Each row is a point. The last column is the point's height on a tilted bowl or saddle (a function of degree 2), plus a little noise. Count its main directions that bend up, bend down and stay straight.

Points (10 x 3)
[[ 3.5 -2.3  3.7]
 [-9.6 -2.4  6.6]
 [ 0.9  0.9  1.9]
 [ 0.6 -2.0  2.3]
 [ 1.9 -0.7  2.5]
 [-2.8 -1.9  1.9]
 [ 6.7  1.5  6.5]
 [ 1.9  0.1  2.5]
 [ 1.4  4.8  1.5]
 [-3.7  5.4  0.3]]
Directions: 1 up, 0 down, 1 straight

Points (17 x 4)
[[-2.1 -2.9 -3.4  2.4]
 [ 8.5  1.3  1.6  4.4]
 [-4.1 -1.2 -1.5  3.5]
 [-0.7  0.7 -4.5  0.8]
 [-1.5 -1.6  4.7  3.6]
 [-0.1  2.5 -0.8  3.3]
 [-2.0  1.8 -1.9  3.5]
 [ 1.7 -0.4  4.3  4.3]
 [ 7.2  2.2  3.9  4.4]
 [ 1.3 -2.3  0.2  4.5]
 [ 0.4 -3.2  0.1  4.9]
 [-3.9 -1.6  5.6  2.6]
 [ 1.8  6.9 -4.6  3.3]
 [ 6.4  3.6  5.3  3.5]
 [ 2.8  1.0 -4.4 -0.5]
 [-4.2 -2.3 -0.2  3.7]
 [-0.6  2.1 -9.5 -3.9]]
Directions: 1 up, 1 down, 1 straight

Points (27 x 5)
[[-3.0  0.4 -3.5  7.2  8.1]
 [-2.7 -3.9 -5.1 -0.2 -2.0]
 [-3.4 -1.3 -5.4 -2.5 -1.0]
 [ 0.4 -5.9 -8.7  0.8 -4.6]
 [ 2.2  1.7  3.3  2.0 -0.9]
 [-1.8  3.6 -3.3  3.9  3.6]
 [ 0.5  0.8  0.6 -3.9  1.1]
 [-1.6 -0.2 -0.9  5.2  1.9]
 [ 5.5 -0.3  2.1 -5.5  9.3]
 [ 0.4  2.5 -2.0  0.9 -0.2]
 [-6.5  6.1  3.0 -0.7 -3.1]
 [ 7.2  2.9 -3.6  3.7  5.8]
 [ 4.3 -0.5 -4.1 -3.5  2.7]
 [-5.8  3.3  8.9 -6.7  7.9]
 [-0.7 -1.1 -3.6 -3.6 -1.1]
 [-2.5 -0.1  1.9  5.0  1.9]
 [ 1.6 -4.1 -1.3 -1.2 -1.9]
 [-4.6  0.6  0.8 -0.5  0.5]
 [ 4.5  2.1  0.1  0.8  0.8]
 [-0.6  2.2 -1.1  4.9  1.5]
 [ 2.1  0.8 -1.4 -4.4  1.9]
 [-2.0  8.0  0.0  4.7 -0.7]
 [-2.6 -4.4  3.4  1.9  3.7]
 [-5.6  5.2  0.9  3.5  1.2]
 [-3.5 -4.1 -0.8 -3.5 -0.1]
 [-1.3  2.3  3.7 -1.7 -0.3]
 [-1.8  3.9 -1.5 -5.2 -0.7]]
Directions: 2 up, 1 down, 1 straight

Points (25 x 5)
[[  3.2  -0.3   3.2  -6.3   2.5]
 [ -0.9  -0.3  -1.2   2.4   0.7]
 [  0.6  -0.9   0.5  -5.0   2.0]
 [ -3.5  -0.9  -0.9  -3.9   2.6]
 [ -2.3  -2.1   0.8   2.1   1.2]
 [  1.8  -2.3  -5.0   1.6   0.6]
 [ -6.5   3.8   3.5   0.4   6.8]
 [-10.4   5.8  -2.2   1.4  10.9]
 [  0.1  -7.7   3.7  -0.1   3.5]
 [  2.0   3.3  -1.1  -6.1   0.9]
 [  4.8   2.3  -2.7   0.5   0.5]
 [ -2.1  -1.4  -0.4   1.4   0.7]
 [  0.4   2.5   2.4   6.3   4.0]
 [  5.4   2.9   6.2  -3.8   2.0]
 [  2.0   0.7   3.8   7.3   5.3]
 [ -1.0   4.6  -1.3  -3.8   1.6]
 [ -0.9  -0.6   3.5  -4.0   2.2]
 [  2.2   0.6  -2.3  -3.1   0.6]
 [ -4.8  -4.6   5.6  -0.5   3.2]
 [  1.6  -1.0  -1.7  -1.4   0.7]
 [  2.3  -3.0   9.6   4.5   5.4]
 [  0.3   3.8   1.8  -5.2   2.0]
 [  2.9   6.9   0.7   3.4   2.8]
 [ -0.6   0.7  -1.7   0.7   0.3]
 [ -3.4  -7.9  -0.5  -1.7   3.1]]
Directions: 2 up, 0 down, 2 straight

Points (44 x 7)
[[ -1.4  -3.5   0.2   4.6   6.5  -2.0   6.2]
 [ -3.4   2.0   2.9   3.4   4.9   0.8   5.1]
 [ -3.3   5.6  -0.8  -1.2   6.9  -5.8   5.8]
 [ -3.0  -0.2   0.3   1.0  -2.1   1.0   2.5]
 [ -3.8  -4.3  -3.9   0.3  -0.9   0.0   1.9]
 [ -1.2   0.9  -2.0   7.2 -11.0   5.5   3.7]
 [  0.6   2.7  -3.7  -3.1   3.2   0.8   3.0]
 [  0.4   1.1   0.1   0.8  -2.2   0.7   2.6]
 [ -1.3   0.9   1.5  -2.2  -1.2   4.4   4.1]
 [ -6.9  -4.6  -4.8   2.9  -1.1  -4.5   2.8]
 [ -3.1   1.1   2.6  -1.9   3.8   2.7   4.0]
 [  1.5   5.6   2.2  -0.5  -3.1   5.2   4.0]
 [  2.7  -0.9   2.6  -1.4  -6.1  -2.4   3.8]
 [  2.4  -1.3   3.0  -2.5   6.5   1.8   4.2]
 [ -0.1   0.9   0.2   8.6   2.8   6.2   2.0]
 [ -1.7  -3.9   2.8  -3.2   1.9   5.6   4.3]
 [  0.6  -0.3  -1.1  -5.9   2.1   1.0   3.8]
 [  0.6  -8.1   4.8   1.5   0.0  -2.7  -0.5]
 [  1.3  -0.3   1.3  -0.7   0.4  -0.9   2.6]
 [  0.7  -2.7   7.8   2.4   1.6   2.9   1.3]
 [ -6.8  -6.4   0.7  -2.4   6.9   5.3   6.6]
 [ -0.7   4.7  -0.3   5.7   4.7   0.6   4.6]
 [  2.2  -4.8  -2.8   1.8   5.8  -0.4   3.0]
 [ -3.2   1.0  -1.1  -6.4  -5.6  -1.9   2.3]
 [  0.1   2.1  -6.9   4.5  -2.4  -1.9  -0.3]
 [  2.4   3.6  -0.8  -3.0   0.7   3.1   3.4]
 [ -3.8  -3.1  -0.3   5.3  -2.2  -3.2   3.1]
 [ -4.1  -0.3  -1.2  -2.9  -4.4  -3.1   1.7]
 [ -4.7   1.3  -1.0   4.1  -3.3   4.7   2.2]
 [ -1.3  -3.3   5.5  -2.0   2.2  -4.6   1.4]
 [  0.8   4.0   0.3  -0.1   5.7   1.6   4.4]
 [  2.3   4.0   2.1  -2.4   5.3   2.4   4.2]
 [ -0.7  -1.6   6.2  -0.4   4.5   6.1   3.8]
 [  5.0   0.7   1.2   4.5   2.6   6.5   1.8]
 [  6.6  -3.7   4.0   0.2   0.9  -6.8   2.8]
 [ -6.9   4.6  -1.0  -3.3  -5.6  -4.6  -1.0]
 [ -0.3   1.3   1.2   2.7   4.2  -1.9   4.7]
 [  3.3   4.7  -5.6  -2.4   0.5   1.8   1.0]
 [  0.8  -0.9  -3.7   2.1  -0.3   0.7   1.5]
 [ -3.0  -1.0   4.7   5.9  -1.9   4.3   2.5]
 [  2.0  -3.3  -3.7  -0.4   2.6   1.1   2.1]
 [ -7.3  -0.7  -2.3  -1.9   2.1   3.2   4.3]
 [ -2.4  -0.8   3.7  -2.3   9.5   4.3   7.3]
 [ -2.8   3.2   1.9   5.7  -1.3   7.6   2.9]]
Directions: 2 up, 2 down, 2 straight

Points (73 x 9)
[[ -1.7   0.8   3.6  -3.7   1.7  -7.5   0.9   1.5  -1.5]
 [  1.8   1.4  -1.5   1.7  -2.8  -3.9  -0.8  -3.9   2.0]
 [  0.1  -6.0  -3.0   0.7   2.8   4.3  -6.3  -8.0   5.6]
 [  2.0  -0.3   0.3  -1.4   1.7   5.1   5.3  -2.0   3.3]
 [ -3.6  -2.8  -0.4   0.1  -2.9  -0.2  -1.6   3.5   0.2]
 [ -1.4  -2.9  -5.3   4.3   2.5  -0.3  -1.9  -4.3   4.0]
 [  0.6   4.3  -7.3  -2.4   2.6  -8.1   0.3   0.6   5.6]
 [ -3.0   1.5  -4.2  -6.7  11.4  -3.7  -0.5   6.4   8.1]
 [ -3.5  -2.2  -4.1   3.8  -3.6  -4.8   4.3  -1.4  -2.8]
 [  5.4  -1.9   1.3   1.4  -1.2  -1.3  -4.2   6.3  -0.4]
 [  1.4  -1.0  -4.6  -4.4   2.7   6.1  -0.9  -1.7   4.7]
 [ -6.0  -6.2  -3.6  -5.6   6.2  -1.4   1.2  -0.8   1.2]
 [ -5.9   1.5  -2.8  -4.3   7.5  -3.1   2.2   5.6   3.2]
 [ -0.4  -3.4   0.1  -4.7   8.1  -1.8  -2.0   1.7   1.5]
 [  2.4   7.0  -1.3  -1.7   3.5   5.1  -0.7   0.5   5.7]
 [  0.5   2.4  -2.3   9.3   2.0   4.5   8.4  -1.6   6.6]
 [ -0.1   6.7   5.2   2.8  -2.1  -2.9  -1.8  -2.6   4.1]
 [ -7.3   0.7   0.4  -3.0  -8.0  -3.7   3.4   3.2  -0.9]
 [  3.0   5.6  -5.0   1.5  -2.1   2.0  -0.5   3.8   4.9]
 [ -1.7   4.3   1.5   1.9  -0.6  -4.3  -2.9   1.9   2.7]
 [  4.6   6.9   3.8  -6.5  -2.2  -1.4  -0.8  -2.9   2.6]
 [  3.0   1.6   2.1   1.7   0.4   0.3  -4.4  -2.0  -0.2]
 [  3.4   3.5  -1.3  -2.4  -0.1   4.6   1.5  -1.6   3.5]
 [ -3.7  -0.2   5.6   2.5  -4.2   1.4   2.0  -0.1   3.0]
 [  0.6   1.3   6.4  -2.7  -6.3   1.0   6.7   6.2   3.1]
 [ -0.1   6.5   5.5  -2.0  -0.5  -0.9  -2.0  -6.6   3.2]
 [  4.0   1.6  -2.9  -2.8   3.6  -3.1   3.3   1.1   2.2]
 [  5.0   2.1  -0.1  -4.8  -3.4  -3.5   7.9  -1.6   2.2]
 [  2.2  -0.9  -0.9  -1.6  -2.3  -2.1   2.8  -5.2   1.1]
 [ -0.6   3.6  -0.1   4.5   6.2   4.2  -4.5   1.1   5.3]
 [ -0.9   2.4   2.2   5.5  -1.4   1.9   2.6  -2.4   4.4]
 [ -0.3   3.1   0.2  -4.4  -1.1  -2.3   4.6   1.2   1.5]
 [ -1.6   0.3   4.1  -5.3  -8.4  -2.1   8.1  -0.8   1.5]
 [  0.0   4.9   5.0  -0.2  -1.4  -5.0  -2.4   3.9   1.9]
 [ -0.9   3.9   1.9  -1.5   4.5   2.0  -0.7   2.7   3.6]
 [ -4.5  -4.3  -2.8  -0.9  -2.0   3.1   2.5  -0.1   0.8]
 [ -6.9  -1.0   1.4   0.7   5.3   3.2   4.7  -1.9   4.2]
 [ -0.5  -1.1   0.7  -0.4  -0.6   0.0   4.2  -5.0   1.5]
 [ -3.3  -7.1   1.4   1.7  -4.0  -0.8  -4.7   4.1   1.2]
 [ -5.1   2.4  -8.6   3.5  -3.5   3.6   4.2  -2.0   4.0]
 [  1.5   5.4   1.1  -4.1  -0.7   0.5   0.1   4.2   3.6]
 [  5.4  -1.2  -2.4   9.0   4.2  10.6  -3.3   0.5   4.8]
 [ -1.7  -2.9  -2.6  -4.0   2.4  -0.6   0.6   2.3   0.3]
 [ -3.4   1.0   0.6  -5.3  -0.8  -6.4   4.8   1.0  -1.9]
 [  1.8   2.0   0.4  -1.3 -11.7  -0.1  -0.7  -1.8   4.5]
 [  0.0  -1.8  -4.1  -1.1  -0.7  -2.5   2.3  -1.0  -0.4]
 [  8.5  -0.4   1.1   3.0  -1.5   2.9   1.7  -1.9   0.9]
 [  2.6   0.4  -1.5  -0.4   1.4  -3.1  -0.8  -1.7   0.7]
 [  0.9  -0.9  -5.8   2.3   2.9   0.7   1.9  -0.7   2.2]
 [  0.6  -3.4   1.4  -0.8   1.0  -3.8   5.4   2.5  -2.9]
 [  6.1   6.1  -0.4  -6.8  -0.6  -0.2   1.4   2.2   4.8]
 [  1.1   1.7  -4.9  -2.9   1.0  -0.3   0.1  -2.9   3.6]
 [ -2.7  -0.1  -1.4   0.1  -0.8  -0.7   5.2   0.1  -0.7]
 [ -1.4   5.3   1.3  -1.7  -4.0  -4.6   0.6  -2.0   3.1]
 [ -4.7   0.0  -4.8  -6.2   0.5   1.4   3.4   0.6   2.8]
 [ -1.8  -1.2   0.9   3.1  -3.5  -1.9   0.7   1.3  -0.1]
 [  2.6  -2.5  -3.8  -1.7  -1.8  -1.0  -5.6   9.1   3.0]
 [  5.2   5.9  -2.1  -4.4   3.7  -1.2  -1.4  -7.4   5.8]
 [  0.8   2.1   1.5   5.9   0.9  -6.3  -6.1   2.1   3.4]
 [  1.0  -1.5   1.9  -4.2   1.2   3.3   2.1   0.8   1.3]
 [ -1.3  -3.2  -5.3   2.1  -1.5   3.1   0.0  -3.2   3.0]
 [  3.1  -3.2  -5.3  -5.0   1.0  -0.6  -1.3   2.0   2.1]
 [  4.2  -2.7   1.0   3.4   4.9   8.5  -2.1   5.1   2.7]
 [  3.7  -0.1   6.0   0.3  -0.9   2.0   1.0   2.3   0.0]
 [ -3.2   2.7   1.5   5.4   3.1   6.7   0.2  -3.6   7.7]
 [ -2.1   3.4  -1.3   0.6  -3.6   1.5   1.4   0.5   3.2]
 [ -0.1   5.6   2.6  -5.7   2.7   5.8   3.7   3.3   7.5]
 [  0.3  -2.2   4.8  -3.5   0.0   7.0   1.7  -2.9   3.7]
 [  2.3   3.2  -4.4  -4.0  -4.2  -1.9   0.5  -4.5   4.8]
 [ -2.9   5.5  -2.1  -0.4   2.3   3.0  -4.6  -0.5   6.0]
 [  4.1   3.4  -3.5  -1.1  -0.3   4.2   6.9   0.8   3.9]
 [ -0.1  -5.2   1.1  -2.4   1.6   3.9   0.4  -3.2   2.0]
 [ -3.1  -0.7  -1.7  -0.6   6.0  -6.0  -9.8  -2.0   3.2]]
Directions: 6 up, 1 down, 1 straight
